Rows are points. Any point is a mix of the corners, with weights that add up to 1. It lies inside the corners' shape when no weight is negative. Say inside or outside, and name the corners with a negative weight.

Corners:
(1): [ 0.10  0.86 -0.46]
(2): [-0.86  0.06  0.09]
(3): [ 0.61  0.01 -0.43]
(4): [ 0.57 -0.11  0.32]
Points:
[0.27 0.09 0.28] -> outside (3)
[ 0.25  0.06 -0.21] -> inside
[-0.39  0.16 -0.15] -> outside (4)
[-0.47  0.06  0.06] -> inside

Corners:
(1): [ 0.32  0.64 -0.50  0.14 -0.85  0.20 -0.67 -0.32  0.34  0.53  0.62]
(2): [ 0.48  0.27  0.04  0.06 -0.91  0.51  0.00  0.05  0.44  0.67 -0.37]
(3): [ 0.96 -0.82  0.30  0.96 -0.01  0.61  0.11 -0.02  0.03 -0.39 -0.42]
(4): [ 0.52 -0.29  0.08 -0.12 -0.04  0.06 -0.10 -0.27  0.03 -0.19 -0.15]
(5): [-0.50  1.03  0.96  0.70  0.33 -0.24  0.35 -0.29 -0.02 -0.25 -0.05]
(6): [-0.46  0.65  0.47 -0.04  0.76 -0.10  0.27  0.37  0.51 -0.83 -0.84]
(7): [-0.39 -0.49  0.32  0.49  0.16 -0.12 -0.34 -0.34  0.32  0.08 -0.08]
(8): [ 0.25  0.69  0.21  0.33 -0.03  0.61  0.17 -0.53  0.26  0.14  0.17]
(9): [-0.49 -0.44 -0.21 -0.08 -0.32 -0.13  0.12 -0.12  0.47 -0.23  0.12]
(10): [ 0.00  0.26  0.47  0.34 -0.51  0.54 -0.34 -0.35 -0.32 -0.42  0.31]
(11): [ 0.09 -1.00  0.59 -0.02  0.48  0.31 -0.31  0.75 -0.60  0.23  0.74]
(12): [-0.05  0.35 -0.66  0.22 -0.44  0.05 -0.28 -0.26 -0.14  0.42 -0.09]
Points:
[-0.08 -0.02  0.09  0.28 -0.05  0.05 -0.18 -0.20  0.16 -0.08  0.18] -> outside (2)
[ 0.07  0.16  0.05  0.26 -0.30  0.24 -0.23 -0.20  0.01 -0.02  0.08] -> inside
[-0.09 -0.29  0.33  0.32 -0.03  0.17 -0.22  0.13 -0.01  0.03  0.09] -> outside (4, 8)
[ 0.19 -0.24  0.14  0.16 -0.28  0.04 -0.08 -0.17  0.28 -0.23 -0.22] -> outside (8, 11, 12)
[ 0.00 -0.05  0.11  0.21  0.02  0.05 -0.07 -0.09  0.32  0.08 -0.16] -> outside (10)

Corners:
(1): [ 0.32 -0.05 -0.36  0.36  0.65 -0.57 -0.36  0.54  0.19 -0.37  0.64 -0.94
 -0.68  0.83 -0.07 -0.30 -0.23  1.04  0.51 -0.44]
(2): [-0.08 -0.16 -0.44  0.03  0.59 -0.02  0.53 -0.01 -0.60 -0.01 -0.06 -0.39
  0.62  0.05  0.18 -0.93 -0.14 -0.89 -0.21  0.22]
(3): [-0.12 -0.31 -0.15  0.14  0.00  0.25 -0.47 -0.11 -0.08 -0.16  0.14  0.35
  0.25 -0.05  0.68 -0.51  0.16 -0.90 -0.53 -0.05]
(4): [ 0.50 -0.59  0.34 -0.29  0.01 -0.20  0.46  0.45  0.93  0.36  0.08 -0.68
 -0.43 -0.62 -0.05  0.13 -0.01  0.47 -0.45  0.55]
(5): [ 0.58 -0.01 -0.14 -0.09  0.19  0.84 -0.77  0.25 -0.54  0.34  0.07 -0.57
  0.11 -0.15 -0.19 -0.89 -0.13 -0.65 -0.67  0.29]
(6): [ 0.02 -0.19  0.13 -0.03 -0.57  0.37  0.04 -0.46 -0.32  0.11  0.33  0.33
  0.40 -0.31 -0.22 -0.69 -0.06 -0.03 -0.15 -0.29]
(7): [ 0.41  0.40 -0.54 -0.16  0.24  0.40  0.02  0.09 -0.52  0.07 -0.74 -0.43
  0.65 -0.58  0.13  0.57  0.27 -0.64 -0.15 -0.29]
(8): [-0.41  0.61  0.63  0.74 -0.38 -0.15 -0.18 -0.21 -0.14  0.03 -0.78 -0.14
 -0.89  0.25  0.10  0.40  0.64  0.23  0.43  0.06]
(9): [-0.19 -0.48  0.74  0.31  0.75 -0.23  0.53 -0.06  0.16 -0.01 -0.12 -0.08
  0.33  0.12 -0.95  0.58  0.24  0.42  0.62  0.16]
(10): [-0.56  0.00  0.54  0.21  0.07  0.08 -0.54 -0.18  0.02  0.53 -0.43  0.12
 -0.33 -0.08 -0.11  0.36 -0.52 -0.08 -0.37 -0.18]
(11): [-0.44 -0.05  0.02  0.68 -0.24 -1.04 -0.83  0.27  0.30 -0.54  0.05 -0.11
 -0.38 -0.18  0.46 -0.12 -0.05  0.00  0.77  0.28]
(12): [ 0.63  0.53  0.00  0.22  0.19 -0.39 -0.28  0.93  0.11  0.71 -0.42 -0.43
  0.17 -0.08  0.22 -0.15  0.14  0.26 -0.17  0.06]
(13): [-0.33  0.15 -0.31 -0.17  0.47 -0.75 -0.68  0.45  0.13  0.26 -0.31  0.28
 -0.35 -0.36 -0.46 -0.25  0.25 -0.24 -0.26 -0.05]
(14): [-0.01 -0.09  0.11 -0.27  0.82  0.47  0.70 -0.02  0.44  0.20 -0.04  0.58
  0.14 -0.70 -0.36  0.07 -0.66  0.10 -0.29  0.36]
(15): [-0.43  0.36  0.02  0.83  0.05 -0.15 -0.29 -1.01 -0.40  0.24  0.66  0.06
  0.07  0.02 -0.01  0.38  0.63 -0.29 -0.15 -0.38]
(16): [ 0.24 -0.05 -0.44 -0.24 -0.34  0.64  0.14  0.09 -0.27  0.68  0.36 -0.17
  0.22  0.01  0.37  0.49  0.25  0.21 -0.27  0.09]
(17): [-0.57 -0.68  0.08  0.86  0.54  0.71  0.29 -0.33 -0.34  0.61 -0.41 -0.02
 -0.28 -0.31 -0.83 -0.11  0.48 -0.04  0.12 -0.11]
(18): [-0.49  0.54  0.78 -0.40 -0.13  0.04 -0.40  0.24  0.41  1.05  0.17 -0.13
  0.01 -0.18 -0.27 -1.62  0.26  0.00  0.50 -0.69]
(19): [ 0.73 -0.83  0.40  0.28  0.08 -0.13  0.22  0.19  0.18  0.34  0.53 -0.30
 -0.33  0.25 -0.24 -0.22 -0.18 -0.34  0.22  0.30]
(20): [-0.27 -0.10 -0.64  0.56  0.15  0.07 -0.11 -0.90  0.25 -0.19  0.56  0.26
  0.32  0.51 -0.32  0.01 -0.31 -0.22 -0.15 -0.04]
(21): [-0.39  0.44  0.48  0.33 -0.77  0.24 -0.06  0.10  0.17 -0.49  0.33  0.00
  0.04  0.22  0.20  0.35 -1.01 -0.68 -0.41 -0.26]
Points:
[-0.01  0.08 -0.14  0.13  0.27 -0.14 -0.04  0.27  0.05  0.00 -0.01 -0.17
  0.03 -0.02 -0.23 -0.35 -0.10  0.04  0.35 -0.01] -> outside (3, 4, 10, 15)
[-0.25  0.30  0.11  0.11  0.02  0.12 -0.20 -0.07  0.00  0.40 -0.13  0.01
  0.18 -0.28  0.02 -0.12  0.18 -0.30 -0.18 -0.09] -> outside (1, 6, 19)
[-0.15 -0.06  0.10  0.36  0.15  0.14 -0.08 -0.15 -0.10  0.18  0.03 -0.08
 -0.01 -0.04 -0.20 -0.05  0.10 -0.16 -0.05 -0.05] -> inside
[-0.08 -0.02  0.15  0.13  0.01  0.14 -0.07 -0.07 -0.02  0.27 -0.08  0.04
  0.10 -0.23 -0.10 -0.12  0.00 -0.24 -0.11  0.03] -> outside (1)
[-0.10  0.04  0.05  0.24 -0.08  0.05 -0.17 -0.04 -0.10  0.15 -0.04 -0.08
  0.07 -0.12 -0.04 -0.17  0.16 -0.38 -0.09  0.05] -> outside (1, 10, 14)
[ 0.20  0.28 -0.32  0.26  0.13  0.30 -0.02 -0.10 -0.36  0.59  0.35 -0.35
  0.11  0.02 -0.03 -0.93  0.28  0.02  0.53 -0.21] -> outside (3, 4, 9, 10, 13, 21)
[-0.07  0.01 -0.12  0.07  0.20  0.12 -0.13  0.01 -0.02  0.16  0.06 -0.04
  0.18 -0.16 -0.13 -0.09 -0.10 -0.15 -0.19 -0.04] -> outside (8, 19)

Corners:
(1): [ 0.30 -0.07  0.23  0.02  0.11  0.29 -0.01 -0.65  0.21  0.58 -0.04 -0.73
  0.09 -0.24 -0.26  0.26 -0.21  0.24 -0.70 -0.19]
(2): [ 0.35 -0.54  0.08 -0.28  0.40  0.35  0.66 -0.07 -0.82  0.39 -0.37  0.28
  0.37  0.81 -0.49  0.05  0.43 -0.25  0.04  0.38]
(3): [ 0.32 -0.40  1.08 -0.03  0.23  0.13  0.05  0.34 -0.32 -0.53 -0.02  0.00
  0.24 -0.36 -0.64 -0.66  0.13  0.09  0.18  0.17]
(4): [ 0.43  0.12  0.23 -0.66 -0.03  0.26  0.16  0.41  0.65  0.34  0.25  0.08
  0.17  0.78 -0.90 -0.36 -0.30  0.67  0.42 -0.32]
(5): [-0.24  0.40  0.55 -0.03 -0.45  0.41  0.00 -0.10  0.32 -0.25  0.16 -0.18
 -0.36  0.16 -0.75 -0.06  0.83  0.59  0.26  0.30]
(6): [-0.05  0.31 -0.33  0.31 -0.25 -0.37  0.33 -0.61 -0.30  0.19  0.48 -0.05
 -0.15 -0.13  0.02  0.33 -0.80  0.61 -0.51 -0.04]
(7): [-0.39  0.48 -0.07  0.58 -0.01 -0.57  0.07 -0.43  0.17 -0.02 -0.01 -0.28
 -0.11 -0.20 -0.19  0.68 -0.09 -0.12 -0.44 -0.61]
(8): [ 0.32  0.59 -0.08 -0.79  0.92 -0.14  0.04 -0.05  0.15  0.34  0.13  0.63
 -0.12  0.29 -0.23  0.40 -0.48  0.74 -0.12 -0.75]
(9): [ 0.39 -0.33  0.48  0.54  0.18  0.88 -0.07  0.48 -0.05 -0.28 -0.45  0.19
 -0.30 -0.06 -0.69 -0.41  0.13  0.17  0.08  0.22]
(10): [-0.22  0.88  0.45  0.17 -0.55 -0.22  0.00 -0.05 -0.13  0.09 -0.06 -0.18
 -0.16 -0.07  0.56  0.45 -0.59  0.02 -0.13 -0.07]
(11): [ 0.70 -0.89 -0.37 -0.51  0.54 -0.64  0.84 -0.68 -0.21  0.88 -0.90  0.37
  0.04  0.32 -0.40  0.02  0.33 -0.13  0.28  0.28]
(12): [ 0.56  0.28 -0.23 -0.89  0.54 -0.17 -0.53  0.39  0.17  0.63 -0.29  0.42
  0.41  0.32 -0.85 -0.08 -0.71  0.42 -0.03  0.14]
(13): [-0.48  0.55 -0.20  0.08 -0.30 -0.14 -0.31  0.11 -0.54 -0.16  0.36 -0.29
 -0.50 -0.30  0.53  0.89 -0.16  0.11  0.12 -0.85]
(14): [-0.10  0.01  0.74  0.41 -0.04  0.47  0.40  0.29  0.04  0.59  0.25  0.01
 -0.02 -0.49 -0.56 -0.15  0.53  0.12 -0.12 -0.27]
(15): [ 0.63 -0.42 -0.17 -0.09  0.70  0.39  0.49  0.07 -0.05  0.46 -0.29  0.42
  0.46 -0.28 -0.66 -0.22  0.02 -0.85  0.44  0.25]
(16): [-0.35  0.07 -0.03  0.00  0.29 -0.33 -0.15 -0.14  0.43  0.06  0.39  0.20
  0.09  0.17  0.35  0.87 -0.20  0.50 -0.23 -0.22]
(17): [-0.19 -0.33  0.50 -0.26  0.57  0.00  0.06  0.23 -0.50  0.26 -0.06  0.00
 -0.48  0.44 -0.66 -0.12 -0.40 -0.37  0.18  0.46]
(18): [ 0.07 -0.08  0.43 -0.06 -0.45  0.12 -0.09  0.67  0.24 -0.45  0.19 -0.17
 -0.44 -0.41 -0.31 -0.48  0.14 -0.22 -0.63  0.00]
(19): [ 0.14  0.46 -0.36  0.24  0.51 -0.42 -0.44 -0.03  0.07  0.18  0.28 -0.43
 -0.17  0.12  0.09 -0.11 -0.34  0.08 -0.39 -0.16]
(20): [-0.82 -0.21  0.13  0.18  0.30  0.30  0.37  0.43 -0.63 -0.18 -0.41 -0.29
  0.19 -0.36 -0.10 -0.18  0.09 -0.14 -0.08 -0.06]
(21): [ 0.24  0.06 -0.11 -0.53  0.32  0.03 -0.81 -0.11  0.61  0.54  0.04  0.79
  0.32 -0.01 -0.29 -0.52 -0.63  0.13 -0.64 -0.75]
Points:
[-0.45  0.54 -0.13 -0.04  0.30 -0.63  0.07 -0.26 -0.58 -0.31  0.00 -0.01
 -0.39  0.60  0.22  0.92 -0.18  0.70  0.15  0.19] -> outside (1, 4, 14, 15, 18, 21)
[-0.08  0.00  0.13  0.03  0.17  0.10  0.05  0.10 -0.08  0.08 -0.03  0.04
 -0.01 -0.03 -0.21  0.09 -0.08  0.13 -0.09 -0.10] -> inside
[-0.01 -0.14  0.35  0.18 -0.03  0.20  0.21  0.02  0.04  0.10 -0.01 -0.16
 -0.01 -0.07 -0.39 -0.21  0.07  0.00 -0.15  0.05] -> outside (8, 12, 13)
[-0.03  0.15  0.09 -0.08  0.21 -0.10 -0.07  0.01 -0.18  0.22  0.01 -0.02
 -0.09  0.12 -0.14  0.17 -0.33  0.20 -0.13 -0.24] -> outside (5, 15, 18)
